Every row gives one point. To make a cloud, some directions were put in groups of two or more. Within a group, all points are equally far from the middle, so they leave a hole (a ring in 2 directions, a hollow ball in 3). The other directions are filled evenly. Then the cloud was stretched, turned, moved and blurred a little. How many holes are there, and how many directions does each take, smallest first?

Cloud (20 x 3)
[[-0.21 -0.18  0.77]
 [-0.17 -0.78  0.53]
 [ 0.47 -0.54  0.07]
 [ 0.42  0.19  0.18]
 [-0.07  0.43 -0.17]
 [ 0.49 -0.52  0.15]
 [-0.74 -0.01 -0.11]
 [ 0.37  0.22 -0.13]
 [-0.21  0.41  0.28]
 [ 0.02  0.45  0.05]
 [-0.46 -0.75  0.39]
 [ 0.53 -0.13  0.32]
 [-0.63 -0.29 -0.30]
 [ 0.45 -0.03  0.43]
 [ 0.55 -0.07  0.17]
 [-0.37 -0.02 -0.49]
 [ 0.28  0.24 -0.25]
 [-0.66  0.07 -0.21]
 [ 0.17 -0.72 -0.13]
 [ 0.34  0.27 -0.09]]
Holes: 1 (3)

Cloud (31 x 4)
[[ 0.68 -0.62  0.29 -0.77]
 [-0.20 -0.12  0.37 -0.09]
 [ 0.69  0.24  0.23 -0.80]
 [ 0.01  0.40  0.52  0.17]
 [-0.24 -0.02 -0.39  0.10]
 [ 0.32 -0.54 -0.28  0.09]
 [-0.40  0.49 -0.44  0.32]
 [-0.24  0.39 -0.34  0.69]
 [ 0.48 -0.38 -0.08 -0.08]
 [ 0.38 -0.04  0.17 -0.35]
 [ 0.46 -0.18  0.38 -0.47]
 [ 0.70 -0.75  0.38  0.03]
 [ 0.01 -0.57  0.57  0.01]
 [-0.31  0.30 -0.40  0.42]
 [ 0.22 -0.82  0.30  0.54]
 [-0.48 -0.43  0.12 -0.31]
 [-0.40  0.05  0.49  0.02]
 [-0.10 -0.08  0.47  0.37]
 [ 0.15  0.05 -0.65  0.25]
 [-0.55  0.03 -0.20  0.26]
 [-0.28 -0.06 -0.28  0.03]
 [ 0.06  0.32  0.14  0.23]
 [ 0.43 -0.59  0.31 -0.48]
 [ 0.16 -0.55  0.07  0.11]
 [-0.29  0.38  0.44 -0.02]
 [-0.01 -0.62 -0.68 -0.11]
 [-0.16 -0.18 -0.39 -0.07]
 [ 0.16 -0.16  0.54  0.33]
 [-0.56  0.25 -0.05 -0.31]
 [-0.48 -0.67  0.50 -0.22]
 [ 0.46 -0.51 -0.21  0.38]]
Holes: 0

Cloud (54 x 6)
[[-0.30 -0.24 -0.47  0.51  0.30 -0.05]
 [-0.56 -0.33  0.71  0.07 -0.05 -0.11]
 [-0.45  0.01 -0.69 -0.13 -0.54  0.15]
 [ 0.61  0.09  0.10 -0.11 -0.50  0.20]
 [-0.37 -0.32 -0.23 -0.25 -0.86  0.20]
 [-0.14  0.11  0.51  0.68  0.11  0.08]
 [-0.34 -0.37 -0.35 -0.32 -0.72  0.19]
 [-0.74  0.17  0.29  0.47 -0.26 -0.40]
 [-0.59 -0.19 -0.58  0.02 -0.42 -0.36]
 [ 0.17 -0.52 -0.09  0.02 -0.73  0.11]
 [-0.23  0.12 -0.18 -0.53  0.16  0.42]
 [-0.58 -0.25 -0.16 -0.49  0.05 -0.43]
 [-0.02 -0.32  0.22 -0.12  0.10  0.73]
 [-0.76 -0.35 -0.25  0.47 -0.19  0.10]
 [-0.13 -0.71  0.03 -0.29  0.04 -0.28]
 [-0.30  0.81 -0.23  0.44  0.04  0.31]
 [-0.30 -0.42 -0.11  0.05 -0.78 -0.32]
 [-0.64 -0.34 -0.15 -0.12  0.37 -0.37]
 [-1.04 -0.14 -0.05  0.36 -0.04  0.12]
 [-0.29 -0.14 -0.23  0.13  0.60 -0.33]
 [ 0.19  0.56  0.35 -0.16 -0.07  0.37]
 [-0.14 -0.37  0.47  0.30  0.42  0.23]
 [-0.28 -0.31 -0.23  0.33 -0.17  0.71]
 [ 0.22  0.03  0.17  0.33 -0.16  0.76]
 [-0.25 -0.27  0.51  0.44  0.13  0.52]
 [-0.18 -0.27 -0.53 -0.50 -0.31 -0.14]
 [ 0.05  0.28  0.15  0.61  0.36 -0.30]
 [-0.02 -0.16  0.37  0.23  0.54  0.29]
 [-0.34 -0.23 -0.66  0.33  0.06 -0.18]
 [-0.04  0.00  0.37  0.20 -0.64  0.66]
 [-0.41  0.56 -0.57  0.32  0.04  0.36]
 [-0.78  0.30  0.09  0.25 -0.19 -0.61]
 [ 0.09  0.63 -0.56  0.41 -0.19  0.12]
 [-0.06  0.54  0.23  0.41  0.35  0.36]
 [-0.52 -0.24 -0.41  0.25 -0.27  0.58]
 [ 0.42 -0.17 -0.14  0.52 -0.30 -0.24]
 [-0.56  0.22 -0.56 -0.05 -0.72 -0.20]
 [-0.46 -0.32 -0.04  0.45  0.42  0.37]
 [-0.80 -0.48  0.39  0.01  0.08 -0.18]
 [-0.95 -0.15  0.40  0.05 -0.06 -0.31]
 [ 0.07 -0.17  0.04 -0.10  0.58 -0.22]
 [-0.88 -0.32  0.52  0.04  0.01  0.10]
 [-0.14 -0.63  0.27  0.30  0.16 -0.32]
 [-0.75 -0.11  0.08 -0.49  0.22  0.12]
 [ 0.01 -0.52 -0.32 -0.27 -0.52  0.28]
 [-0.89  0.48  0.09  0.47 -0.31  0.01]
 [-0.59  0.14 -0.59  0.00 -0.31 -0.54]
 [-0.08  0.30 -0.71 -0.16 -0.24 -0.42]
 [-0.19  0.56 -0.10 -0.60 -0.44 -0.10]
 [-0.28  0.47  0.30  0.66 -0.35  0.26]
 [ 0.29  0.36 -0.01  0.03 -0.36 -0.65]
 [-0.19 -0.60  0.16  0.47  0.13 -0.27]
 [ 0.64  0.04 -0.03 -0.08 -0.26 -0.31]
 [ 0.17 -0.27  0.21  0.17 -0.57 -0.52]]
Holes: 2 (3, 3)

Cloud (87 x 8)
[[-0.17 -0.26 -0.36  0.43  0.39  0.46  0.12  0.06]
 [-0.13 -0.50  0.20  0.40  0.59 -0.12  0.52 -0.41]
 [-0.60 -0.22 -0.02  0.00  0.79 -0.02 -0.24  0.18]
 [ 0.19 -0.14  0.21  0.56  0.72 -0.14  0.01  0.66]
 [-0.12 -0.10  0.28 -0.66 -0.36  0.17 -0.21 -0.11]
 [ 0.61  0.10  0.06  0.27  0.09 -0.19  0.24  0.02]
 [ 0.06  0.14 -0.12 -0.11  0.09 -0.75 -0.14  0.18]
 [ 0.08  0.23  0.12 -0.22  0.00 -0.18  0.03  0.58]
 [ 0.51 -0.04  0.26  0.10  0.10 -0.28 -0.76 -0.03]
 [ 0.32 -0.85 -0.16 -0.18 -0.15 -0.17  0.50  0.55]
 [ 0.12 -0.59 -0.43  0.08 -0.50  0.54 -0.44 -0.42]
 [-0.04  0.23 -0.27  0.30  0.49 -0.30  0.37  0.27]
 [-0.34  0.11 -0.01 -0.30  0.65  0.36 -0.47  0.08]
 [ 0.41 -0.39  0.67 -0.11  0.15  0.54 -0.34 -0.30]
 [-0.31 -0.11 -0.49 -0.16 -0.44 -0.17 -0.38  0.02]
 [-0.26  0.08  0.69  0.03 -0.30  0.44 -0.59  0.54]
 [-0.34 -0.04 -0.22 -0.39 -0.32 -0.60  0.48  0.53]
 [-0.17  0.10 -0.65 -0.13  0.25  0.63  0.23 -0.36]
 [-0.20 -0.32 -0.48  0.09  0.28  0.55  0.10 -0.51]
 [ 0.16  0.10  0.16 -0.66  0.60  0.25 -0.14  0.05]
 [ 0.28 -0.39 -0.53  0.20  0.07  0.55  0.61  0.49]
 [-0.58 -0.14 -0.17 -0.13 -0.54  0.47  0.30  0.26]
 [ 0.76 -0.02 -0.39 -0.39  0.36  0.02  0.46 -0.16]
 [ 0.64 -0.43 -0.27 -0.34  0.48  0.57  0.63  0.22]
 [ 0.58 -0.20  0.55  0.25 -0.32  0.27 -0.53  0.16]
 [-0.35 -0.15  0.27  0.33  0.69  0.19  0.57 -0.04]
 [ 0.30 -0.63 -0.23  0.32 -0.52  0.50 -0.26  0.19]
 [ 0.47 -0.65 -0.14  0.36  0.13  0.82 -0.25  0.62]
 [ 0.51 -0.90  0.07  0.01 -0.12 -0.12 -0.27  0.55]
 [-0.30  0.32 -0.07  0.21  0.03  0.37 -0.08 -0.62]
 [-0.18 -0.97 -0.21 -0.17 -0.41 -0.33  0.32 -0.05]
 [ 0.25 -0.93 -0.09 -0.31 -0.14 -0.10 -0.21 -0.12]
 [ 0.35 -0.70  0.21 -0.51 -0.07  0.39 -0.51 -0.17]
 [-0.60 -0.53  0.46  0.52 -0.25 -0.17 -0.30  0.33]
 [ 0.65 -0.02  0.09 -0.21 -0.18 -0.08 -0.55 -0.01]
 [-0.18 -0.89 -0.52  0.13 -0.11 -0.07 -0.27  0.36]
 [-0.50 -0.39  0.31 -0.24  0.53 -0.39  0.73 -0.12]
 [ 0.60 -0.53 -0.13  0.25  0.42 -0.21  0.76  0.35]
 [-0.25  0.11 -0.15 -0.15 -0.08 -0.53  0.32  0.69]
 [ 0.59 -0.61  0.00  0.19  0.39  0.51  0.41  0.32]
 [-0.38 -0.06 -0.25 -0.28  0.04  0.17 -0.47  0.30]
 [ 0.00 -0.46  0.70  0.30  0.13  0.36  0.56  0.37]
 [ 0.71  0.35 -0.10  0.26  0.49  0.41  0.66  0.28]
 [-0.07 -0.55 -0.28  0.27 -0.14  0.44 -0.17 -0.54]
 [ 0.12 -0.43  0.57  0.48 -0.12 -0.22 -0.50 -0.35]
 [ 0.55 -0.67  0.28 -0.17  0.30 -0.10  0.24  0.53]
 [-0.07 -0.65 -0.52  0.16  0.72  0.18  0.32 -0.27]
 [ 0.64  0.10  0.28  0.39 -0.50  0.46  0.44  0.25]
 [ 0.34 -0.48 -0.64  0.13  0.28 -0.30 -0.53 -0.11]
 [-0.49 -0.73  0.29  0.33 -0.39  0.20  0.10  0.11]
 [ 0.50 -0.11  0.59  0.22  0.30  0.16  0.58  0.53]
 [ 0.27 -0.58 -0.52 -0.37 -0.23 -0.10  0.03 -0.43]
 [ 0.42 -0.22  0.43  0.33  0.72  0.08  0.01 -0.33]
 [-0.33 -0.15 -0.28 -0.30 -0.03 -0.34 -0.10  0.63]
 [ 0.30 -0.03  0.19  0.01 -0.15 -0.23 -0.35  0.85]
 [ 0.34 -0.29 -0.01  0.57  0.21  0.23 -0.30  0.85]
 [-0.03  0.07  0.54 -0.13 -0.32 -0.81 -0.07 -0.20]
 [ 0.02 -0.53  0.31 -0.34  0.46  0.14  0.79 -0.21]
 [-0.03 -0.94  0.05 -0.05  0.38 -0.07  0.13 -0.42]
 [ 0.66 -0.45 -0.41 -0.17  0.26 -0.29  0.06 -0.22]
 [-0.36 -0.91  0.27  0.32  0.34 -0.05  0.40  0.27]
 [ 0.29 -0.44  0.38  0.52 -0.30 -0.57 -0.08 -0.21]
 [ 0.21 -0.13  0.14 -0.72  0.01 -0.02 -0.07 -0.20]
 [ 0.52 -0.71  0.17 -0.33  0.25  0.51  0.04  0.58]
 [-0.51 -0.48  0.48  0.53  0.01 -0.25 -0.07  0.35]
 [-0.47  0.03 -0.14  0.01  0.46  0.38 -0.18  0.05]
 [ 0.21 -0.55  0.31  0.59 -0.14  0.39  0.23  0.39]
 [-0.44 -0.23  0.12 -0.53 -0.17 -0.58  0.02  0.01]
 [ 0.36  0.10  0.36  0.44  0.25  0.42 -0.53 -0.11]
 [-0.52 -0.23 -0.43 -0.02  0.67  0.09  0.41  0.12]
 [-0.28 -0.27  0.23 -0.53  0.02  0.66 -0.23 -0.41]
 [-0.27  0.15  0.52  0.11  0.00  0.12 -0.22 -0.33]
 [ 0.42 -0.71  0.61  0.07 -0.09 -0.20 -0.27  0.43]
 [-0.25 -0.55  0.28  0.31 -0.33  0.40  0.23 -0.27]
 [ 0.15 -0.66 -0.52 -0.20 -0.36  0.23 -0.52  0.03]
 [ 0.39 -0.44 -0.39  0.29 -0.12  0.21  0.32  0.70]
 [ 0.44 -0.28  0.49 -0.08  0.57 -0.47  0.67  0.02]
 [-0.28 -0.21  0.10  0.54  0.20  0.82 -0.12  0.45]
 [ 0.30 -0.74 -0.04  0.52 -0.01 -0.15 -0.55 -0.13]
 [ 0.40 -0.78 -0.31 -0.08 -0.07 -0.16 -0.33  0.80]
 [-0.26 -0.68 -0.54 -0.31  0.32 -0.24  0.37 -0.36]
 [ 0.12  0.21 -0.13 -0.19 -0.55  0.48 -0.62  0.59]
 [ 0.22  0.48  0.28 -0.46 -0.39 -0.01  0.11 -0.28]
 [ 0.12 -0.25  0.66  0.21  0.43  0.21  0.67  0.09]
 [ 0.43 -0.07  0.66  0.25 -0.44  0.09 -0.25 -0.20]
 [ 0.26  0.14  0.36  0.51  0.49  0.41  0.62  0.12]
 [-0.01  0.20  0.00  0.01 -0.48 -0.56  0.04  0.49]]
Holes: 1 (4)
